Each point is reached from the start by the listed moves, each made 0, 1 or 2 times, or once backwards (-1), plus a little noise. Is the number of moves made odd or even? Then give how often each move was made.
(in the rows, 128 means zero)

Moves:
(1): [167 123 121 132 127 134]
(2): [158 188 126 151 138 114]
(3): [150 124 193 134 130 129]
Start: [137 121 118 117 136 119]
Points:
[ 88  64 193  94 128 127] -> odd (-1, -1, 1)
[238 106 169 129 139 133] -> odd (2, 0, 1)
[150  50 249 108 127 132] -> odd (0, -1, 2)

Moves:
(1): [158 119 139 145 125 119 128 131 123]
(2): [135 175 131 141 132 127 128 123 142]
(3): [126 121 176 123 129 124 129 136 137]
(4): [104 129 124 174 128 124 136 127 118]
(5): [126 129 132 123 153 110 126 128 132]
(6): [126 123 128 132 157 161 115 113 134]
Start: [151 116 121 114 134 110 140 125 113]
Points:
[143 191 180 249 173 119 145 104 128] -> odd (1, 2, 1, 2, 0, 1)
[249 178 152 140 168 179 108  90 147] -> even (2, 2, 0, -1, -1, 2)
[151  90 224 169 161 120 137 127 120] -> odd (1, 0, 2, 1, 0, 1)

Moves:
(1): [150 124 132 131 128 133 121 122 132 140 131]
(2): [137 163 135 132 137 121 128 117 125 126 134]
(3): [124 133 159 123 124 131 120 129 135 122 141]
(4): [127 122 138 147 134 118 132 134 138 126 122]
(5): [121 122 139 112 150 122 114 121 132 127 132]
(6): [121 129 118 139 137 153 120 124 126 130 138]
(7): [126 122 133 122 131 133 159 118 134 129 123]
(8): [137 133 125 125 132 129 129 156 125 129 116]
(9): [126 140 122 121 128 129 124 133 145 136 125]
Start: [127 115 141 117 123 142 126 118 140 141 100]
Points:
[199 157 116 120 143 146 119 157 151 180  72] -> odd (2, 1, -1, 0, 0, 0, 0, 2, 1)
[103  61  93 108 155 202 134  91 114 148 107] -> even (0, -1, -1, -1, 1, 2, 1, 0, -1)
[116 161 120 119 116 177 168 100 120 133 110] -> even (-1, 1, 0, -1, -1, 1, 1, 0, 0)
[160  91 249 136 117 117 144  89 191 148 120] -> odd (2, 0, 2, 2, 0, -1, 1, -1, 0)
[140  78 236  37 147 139 129 101 219 168 108] -> even (2, -1, 2, 0, 2, -1, 2, 0, 2)
[120  78 188  81 180 176 134 129 213 168  94] -> even (1, -1, 1, 1, 2, 1, 2, 1, 2)

Moves:
(1): [151 128 133 124 133 126 129 134 125 135 123 133 121 134 131 132 132]
(2): [134 151 145 117 123 130 127 131 114 123 133 133 133 131 116 126 121]
(3): [123 120 157 136 118 118 136 117 113 125 124 123 127 123 132 133 123]
(4): [137 136 130 160 128 120 115 120 130 122 135 137 141 143 114 123 142]
(5): [120 128 135 127 155 133 130 105 140 139 132 122 124 147 134 127 132]
(6): [129 129 128 140 123 143 131 133 120 129 120 123 130 133 126 121 122]
(7): [130 133 115 140 126 126 158 130 124 134 140 120 130 124 122 136 123]
(8): [122 130 128 138 143 135 130 164 130 125 129 134 130 123 141 132 129]
(9): [137 134 140 121 119 133 134 132 152 118 129 128 122 128 126 127 136]
(10): [118 144 135 130 127 129 118 135 128 160 123 121 125 128 127 138 137]
(11): [139 117 134 126 129 138 121 130 120 139 155 123 123 129 119 127 128]
(12): [126 134 131 126 130 141 125 121 125 131 126 151 123 117 117 138 136]
(13): [120 118 140 124 127 131 130 128 135 137 127 132 157 136 125 139 136]
(14): [116 119 126 119 115 122 122 137 131 132 136 142 125 150 127 124 123]
Start: [109 129 136 112 120 133 128 117 130 141 130 126 129 139 131 142 132]
Points:
[ 90 117 138 119 152 181 232 151 207 175 109 109 124 189 168 164 134] -> odd (1, -1, 0, -1, 2, 2, 2, 1, 2, 0, -1, 0, 1, 1)
[ 34 136 190 152 124  66 104 125 115 202 123 123 140 206 165 161 139] -> odd (0, 0, 2, 1, 1, -1, 0, 1, -1, 2, -1, -1, 0, 2)
[ 88  99 156 132 155 160 115 192 164 152  71 156 185 157 180 162 157] -> odd (1, -1, 0, 0, 0, 1, -1, 2, 0, 0, -1, 0, 2, 0)
[ 97 127 201 102 170 184 111  92 127 249  68 113  83 166 168 170 155] -> odd (2, -1, 1, -1, 2, 2, -1, 0, 0, 2, 0, 1, 0, 0)

Moves:
(1): [142 127 127 126 132 124 132 129 125 132 127 127 128 130 127 134 134 127
 127 125 127]
(2): [126 148 117 130 127 125 122 135 118 131 138 123 135 137 134 127 133 128
 124 131 131]
(3): [131 138 152 132 128 126 132 128 127 132 126 124 133 129 125 116 128 123
 132 130 137]
(4): [129 124 124 149 126 126 118 124 132 127 123 126 134 128 133 134 127 128
 133 125 131]
(5): [125 127 126 125 145 125 125 128 127 126 126 124 127 129 123 128 127 125
 128 122 127]
(6): [131 132 130 128 129 150 125 122 126 122 126 127 131 127 125 127 129 138
 130 125 133]
(7): [122 128 123 134 129 129 145 129 130 127 126 129 127 128 130 125 129 123
 132 129 136]
(8): [130 127 130 134 135 137 127 155 136 125 135 131 134 132 121 134 129 126
 126 134 130]
(9): [135 134 124 128 130 134 135 117 152 123 138 131 123 127 128 124 117 126
 124 131 124]
(10): [128 130 124 127 130 132 124 130 134 145 122 122 132 125 126 129 123 131
 129 126 128]
(11): [128 121 131 131 131 131 129 124 126 137 144 132 125 133 124 127 127 134
 124 130 131]
(12): [128 135 136 130 132 129 127 127 130 135 125 149 125 128 134 133 128 129
 135 131 129]
(13): [127 127 121 127 130 125 128 130 131 125 130 132 150 133 126 124 133 130
 133 135 130]
(14): [132 129 134 131 122 132 129 127 127 128 119 130 126 149 132 123 129 130
 127 128 124]
(15): [130 126 132 128 130 129 132 131 132 130 129 127 132 124 145 127 127 126
 128 126 125]
(16): [126 129 131 125 126 129 129 119 130 126 126 121 124 129 129 140 133 133
 131 135 123]
(17): [126 126 123 131 128 131 124 125 136 125 129 129 128 124 125 125 145 126
 120 134 120]
(18): [126 131 127 131 131 124 129 128 133 122 126 125 125 127 127 122 129 146
 130 132 131]
(19): [127 130 126 127 127 126 122 132 129 126 135 124 122 130 124 119 135 125
 146 122 126]
(20): [133 127 126 132 134 133 124 128 129 130 128 127 127 125 131 125 124 127
 131 145 128]
Start: [136 131 134 127 137 123 136 130 131 124 128 130 113 125 130 123 127 138
 113 140 137]
Points:
[141 165 140  90 137 131 123  82  95 101 178 110  98 162  95 112 161 219
 154 130 146] -> even (1, 1, 0, -1, 0, 2, -1, -1, 0, -1, 2, 0, 1, 0, -1, 2, -1, 2, 2, -1)
[173 180 133 125 157 114 166 114 144 118 138 165  95 172 171  73 152 165
 167 180 133] -> even (2, 1, 0, -1, 0, 0, 1, -1, 1, -1, 0, 2, 1, 2, 1, 0, 0, 2, 2, 2)
[147 155 117 144 162  84 148 153 126 120 186  88 115 143 149  80 198 117
 119 144 133] -> even (2, 2, 1, 0, 1, -1, 1, 0, 0, -1, 1, -1, 0, 0, 2, 0, 2, 1, 2, 0)
[117 139  95 138 167 111 123 158 124 118 113  72 138 114 115 166 172 127
 114 127 139] -> even (1, 1, 0, 1, 2, 0, 1, 1, -1, 1, -1, -1, 0, -1, 0, 2, 1, 0, 0, -1)
[123 129 176 132 120 163 169 132 145 118  98  81  95 145 156  69 145 180
 177 182 143] -> odd (-1, -1, 1, -1, -1, 1, 2, 0, -1, 1, 0, -1, 0, 2, 2, 2, 0, 2, 2, 2)
[153 125 102 142 190 196 103 103 249 115 141 127 123  77 136 136 142 199
 140 179 103] -> odd (0, -1, -1, 1, 1, 2, -1, 1, 2, 2, 0, 1, 1, -1, 2, 2, 2, 2, 1, 1)

Moves:
(1): [125 132 126 127 127 128 132 137 131 124 124 131 126 133 125 118 136 127
 122 133 123 127 144 126]
(2): [119 114 143 119 129 129 134 148 129 124 121 130 143 135 110 127 121 137
 143 120 130 116 116 145]
(3): [138 126 136 128 129 125 131 129 116 141 131 128 130 128 128 133 130 134
 120 124 135 131 123 133]
(4): [135 123 132 119 128 130 137 129 124 121 125 121 124 127 128 134 128 129
 137 123 125 129 132 125]
(5): [134 119 138 107 134 136 124 120 141 138 141 131 131 142 128 134 121 128
 106 134 140 123 126 131]
(6): [121 134 133 126 125 141 116 137 119 115 128 118 121 134 134 111 109 132
 130 129 138 126 132 114]
(7): [129 122 127 131 115 131 125 129 130 133 130 134 129 127 126 124 123 139
 124 137 135 129 128 122]
(8): [125 124 127 136 130 120 125 142 125 114 113 131 137 126 126 126 142 135
 126 117 126 131 117 125]
(9): [131 135 144 118 127 129 128 128 131 121 120 126 122 115 115 119 141 147
 130 136 122 138 131 127]
(10): [126 130 126 130 123 121 126 134 122 124 141 124 137 135 125 129 108 141
 125 119 125 125 142 134]
(11): [138 139 136 126 123 126 132 126 132 130 136 126 126 125 128 123 125 116
 127 120 123 113 127 119]
(12): [133 124 134 129 123 109 138 125 128 105 131 114 133 133 137 111 112 131
 126 137 120 136 127 134]
(13): [103 127 129 129 126 120 130 112 117 128 130 127 128 125 123 127 147 126
 131 129 125 124 110 125]
(14): [126 137 136 134 118 123 130 137 142 125 134 141 131 142 134 129 125 132
 132 127 123 124 122 129]
(15): [114 132 121 137 126 140 139 125 144 137 122 123 133 124 142 118 134 134
 129 124 129 127 137 118]
(16): [129 132 133 134 119 122 122 121 131 135 117 140 126 134 127 136 134 121
 115 128 117 136 136 131]
(17): [130 117 125 132 135 143 133 127 123 119 124 139 113 121 127 126 128 130
 122 119 115 128 111 133]
(18): [129 128 118 117 125 124 130 129 121 130 123 121 126 127 122 119 126 131
 130 126 118 126 108 121]
(19): [134 122 144 139 125 128 121 137 134 143 142 132 139 132 115 131 147 129
 134 133 117 131 120 118]
(20): [114 130 126 128 127 120 135 135 122 130 136 120 130 119 133 140 125 119
 124 140 136 127 118 134]
(21): [137 116 134 124 115 137 119 140 122 126 139 127 120 126 132 129 134 127
 127 123 137 131 128 142]
(22): [125 133 130 117 129 123 132 123 134 133 134 124 116 134 124 130 128 112
 119 120 131 132 134 121]
(23): [125 113 137 119 135 126 131 134 128 121 138 144 134 121 143 119 124 120
 127 126 125 128 120 135]
(24): [129 120 129 121 135 125 128 129 136 133 124 126 117 128 129 134 124 133
 126 124 123 122 129 133]
Start: [132 124 132 139 126 124 135 121 134 139 130 132 143 129 123 130 136 124
 129 121 114 116 133 126]
Points:
[171 127 169 101 101 135 124 113 190 203 164 127 155 181  74 155 219  79
 106 171  93 126 159 111] -> even (2, 0, -1, 1, 2, -1, -1, -1, 0, -1, 0, 0, 0, 0, 0, 1, -1, 1, 2, 0, 1, 0, -1, -1)
[156 149 223 130  85  70 107 166 137  99 137 114 188 139  80  54 186 143
 102 213  75 149 103  96] -> odd (2, 0, 0, -1, 1, 1, 0, 1, 2, -1, 1, 2, 0, 0, -1, 1, -1, 1, 2, 1, 0, -1, 0, -1)
[139  79 208 121  78 114  96 179 118  61 123  53 155 119  47  29 126 249
 172 115  81 113  74  78] -> even (-1, 1, -1, 0, 0, 2, 2, 2, 2, 1, 1, 2, 1, -1, 0, -1, 0, 1, 2, -1, 1, 0, -1, 2)
[123  84 211 115 114  45 139 144 117  80 113 182 154 150  89 108 147 183
 128  54  28  95  10 166] -> odd (-1, 1, 1, 0, 0, 0, 0, 2, 1, 1, 1, 1, 2, 2, -1, 1, 1, 1, 0, -1, 0, 0, 1, 2)

Moves:
(1): [138 129 129 130 137 109 121 126 128 128 121 123 121 123 135 130 135 125
 123 126 118 133 126 133]
(2): [127 121 129 135 132 123 132 131 134 126 112 114 114 145 109 118 134 119
 119 121 120 132 109 128]
(3): [135 141 136 127 135 140 139 128 136 121 124 135 125 115 130 128 138 130
 131 147 113 127 116 140]
(4): [136 119 132 139 130 120 127 142 117 128 116 125 126 133 119 112 139 144
 120 122 121 131 132 142]
(5): [126 126 124 139 125 109 123 130 128 134 141 127 139 129 129 115 141 134
 126 121 132 121 124 126]
(6): [127 126 120 126 131 121 138 127 121 144 128 141 132 132 141 142 128 136
 136 134 123 123 125 131]
(7): [125 131 144 122 127 125 121 128 128 128 128 129 134 133 138 126 125 137
 123 125 133 123 121 124]
(8): [135 117 124 133 125 114 133 124 126 128 128 133 137 122 135 124 136 123
 119 114 129 112 134 131]
(9): [127 127 141 125 141 121 130 122 128 138 139 112 117 144 127 126 132 123
 124 133 111 126 133 137]
(10): [129 144 129 121 125 131 133 111 126 123 123 129 123 127 115 130 120 129
 136 136 132 122 122 134]
(11): [144 125 128 144 132 112 114 124 138 138 132 108 117 123 118 135 115 118
 134 129 116 115 128 121]
(12): [114 119 115 139 125 121 134 136 128 141 134 124 140 119 139 123 127 125
 128 117 123 132 136 125]
(13): [131 133 119 142 125 120 104 133 136 138 130 121 132 131 129 117 142 134
 124 105 124 123 133 134]
(14): [133 130 129 125 128 119 126 110 143 128 115 132 126 136 147 133 117 140
 132 145 123 137 137 107]
(15): [132 129 122 138 136 119 110 123 118 113 110 115 126 137 130 131 139 117
 106 130 102 128 127 127]
(16): [126 137 128 102 129 128 129 132 134 112 125 122 125 136 142 109 131 153
 114 125 130  95 127 125]
(17): [138 137 131 106 117 140 132 126 121 129 128 139 139 140 138 117 117 128
 133 132 131 125 121 122]
(18): [130 132 132 131 133 124 127 129 125 124 123 124 136 134 137 130 137 124
 142 136 146 129 136 133]
(19): [132 123 124 126 139 125 124 124 141 124 126 126 135 131 129 141 125 138
 138 134 122 135 127 136]
(20): [131 119 122 137 132 132 129 129 116 138 135 118 137 129 128 142 132 139
 139 109 123 138 143 123]
(21): [124 124 132 124 123 138 135 125 127 137 129 129 137 120 131 135 134 146
 122 138 139 137 121 127]
(22): [132 128 118 137 127 128 112 116 128 117 136 127 118 144 150 120 118 127
 120 113 134 130 115 128]
(23): [117 135 133 120 112 130 134 134 127 116 128 124 130 137 130 135 132 128
 119 126 132 131 129 132]
(24): [128 112 130 127 127 129 121 126 122 121 127 127 130 123 133 134 136 125
 139 128 121 126 130 135]
Start: [125 120 122 138 105 109 118 128 131 121 128 117 121 140 150 122 122 113
 129 145 132 136 124 117]
Points:
[186  63  84 210 136  65  93 113 198 144  96 111 110  79 241 134 144 174
 177 165  95 104 149 117] -> even (0, 0, 2, 1, -1, 1, -1, 1, -1, -1, 2, 1, 1, 2, -1, 1, -1, 1, 0, 0, 1, 1, -1, 2)
[140 192 142 131 126 109 129  59 154  29  56 130  99 123 139 198 125  82
 138 232 139 208 100 126] -> odd (2, 0, 1, -1, 0, -1, 0, 0, -1, 2, -1, -1, -1, 1, 1, -1, -1, 1, 1, 0, 0, 0, 1, -1)
[147 145  85 129 157  84 122 112 180  22   9 114  56 202 198 175 176 155
  29 186   7 173  47 149] -> even (2, 2, 2, 0, -1, 2, -1, 0, -1, -1, -1, -1, 0, 1, 2, 1, -1, -1, 2, 0, 0, 1, 2, -1)

Moves:
(1): [141 142 131 137 128 130 134 125 138 120 131 131 119 125 137 105 136 127
 128 133 148 138 123 124 136 112 120]
(2): [121 146 132 142 117 137 142 123 131 122 129 124 125 109 112 123 132 115
 129 115 129 119 118 115 127 133 143]
(3): [123 124 139 134 138 121 127 127 149 134 131 136 130 137 126 120 131 128
 132 136 139 124 134 132 133 134 136]
(4): [125 129 136 145 125 131 127 117 118 124 131 118 134 121 136 110 113 136
 142 137 120 126 117 127 121 128 106]
(5): [123 125 124 124 135 129 133 116 123 123 128 133 131 127 124 131 122 132
 139 131 128 130 119 126 139 134 139]
(6): [120 130 141 129 122 146 119 118 140 122 123 118 127 124 133 137 129 128
 123 122 130 121 110 130 115 125 124]
(7): [127 109 136 133 130 134 137 129 112 118 119 129 118 125 130 122 139 134
 115 132 130 130 131 122 137 136 135]
(8): [135 132 128 150 130 122 133 147 123 128 138 127 126 141 129 138 131 131
 144 122 122 133 129 112 122 125 139]
(9): [124 129 125 139 118 127 123 132 133 134 122 131 135 122 137 127 141 126
 127 120 132 138 131 126 137 130 129]
(10): [115 121 116 137 127 137 121 126 125 139 132 129 132 144 114 130 133 125
 134 120 126 125 119 127 135 143 116]
(11): [127 126 145 126 117 124 130 128 127 135 136 132 137 136 131 126 124 132
 129 132 119 135 126 126 139 115 121]
(12): [133 136 130 147 119 112 105 110 125 121 134 134 120 138 129 134 133 131
 121 128 120 130 123 143 134 126 143]
(13): [140 120 138 124 127 129 124 125 122 141 125 127 132 130 123 123 121 115
 129 124 138 133 138 126 126 135 125]
(14): [123 121 126 121 119 122 123 132 123 118 135 143 136 142 121 147 125 119
 133 132 138 129 132 150 127 125 116]
(15): [116 144 131 126 145 129 127 125 121 133 111 132 141 134 131 124 122 125
 124 121 117 141 132 129 128 129 122]
(16): [128 117 128 139 130 133 129 120 122 134 115 131 119 128 141 140 125 131
 122 121 112 117 128 126 121 112 129]
(17): [118 137 137 122 131 110 123 126 125 128 121 122 121 117 115 130 147 122
 130 138 125 130 122 112 133 127 124]
(18): [124 128 142 123 112 117 137 121 134 129 111 123 129 138 127 127 129 140
 125 138 135 123 128 117 134 138 123]
(19): [134 129 130 127 127 125 137 136 124 130 118 141 131 126 138 126 127 122
 126 129 128 122 115 137 127 134 136]
(20): [123 138 130 138 133 137 137 132 131 137 128 133 120 129 125 139 124 121
 123 151 128 150 130 129 129 138 133]
(21): [121 124 125 127 129 123 124 129 126 127 134 130 121 132 137 122 121 123
 127 132 139 123 127 117 117 135 129]
(22): [127 125 130 128 130 119 132 126 134 131 127 129 105 125 123 141 122 126
 142 113 128 140 129 131 126 135 126]
(23): [121 145 122 124 125 126 142 124 122 135 126 117 130 118 130 148 131 148
 134 138 150 131 130 154 124 126 126]
(24): [119 124 127 131 127 124 125 131 134 130 126 127 140 121 124 139 116 129
 113 123 139 140 117 124 133 123 124]
Start: [138 121 141 122 119 132 124 128 127 132 136 118 129 133 131 119 127 121
 126 125 125 130 128 126 124 129 131]
Points:
[ 74 149 183 155  78  58  67  77  77 106 149 122 128 159 161 166 119 159
 160 179 177 184  99 224 118 141  59] -> odd (0, -1, 0, 2, 0, 1, 1, 0, 1, 0, 1, 2, 0, 2, 1, -1, 1, 0, 0, 0, 2, 1, 2, 0)
[178 115 176 189 135 149 102 128  96 185 129 146 158 170 225 128  94 142
  93 129  52 183 159 130 123  57 162] -> even (0, -1, 0, 0, 0, 0, 0, 1, 1, -1, 2, 1, 1, -1, 1, 2, -1, -1, 0, 1, 0, -1, 0, 0)
[206 210 164 179 103 104 164  92 122 129  83 150  78  70 137  56 184  68
 128 190 106 148  87  55 180 130 208] -> odd (2, 1, -1, 0, 2, -1, -1, 0, 1, -1, -1, 1, 1, -1, -1, 1, 2, 1, 2, 2, -1, -1, -1, -1)
[ 70 142 249 195  75  79  83  68  96 191  94  97 178 187 109 172 130 166
  93 221 145 240  93  92 198 145  90] -> even (0, -1, 0, 1, 1, 1, 1, 1, 1, 1, 2, 2, 2, 0, 1, 0, 2, 2, -1, 2, 0, -1, 1, 2)
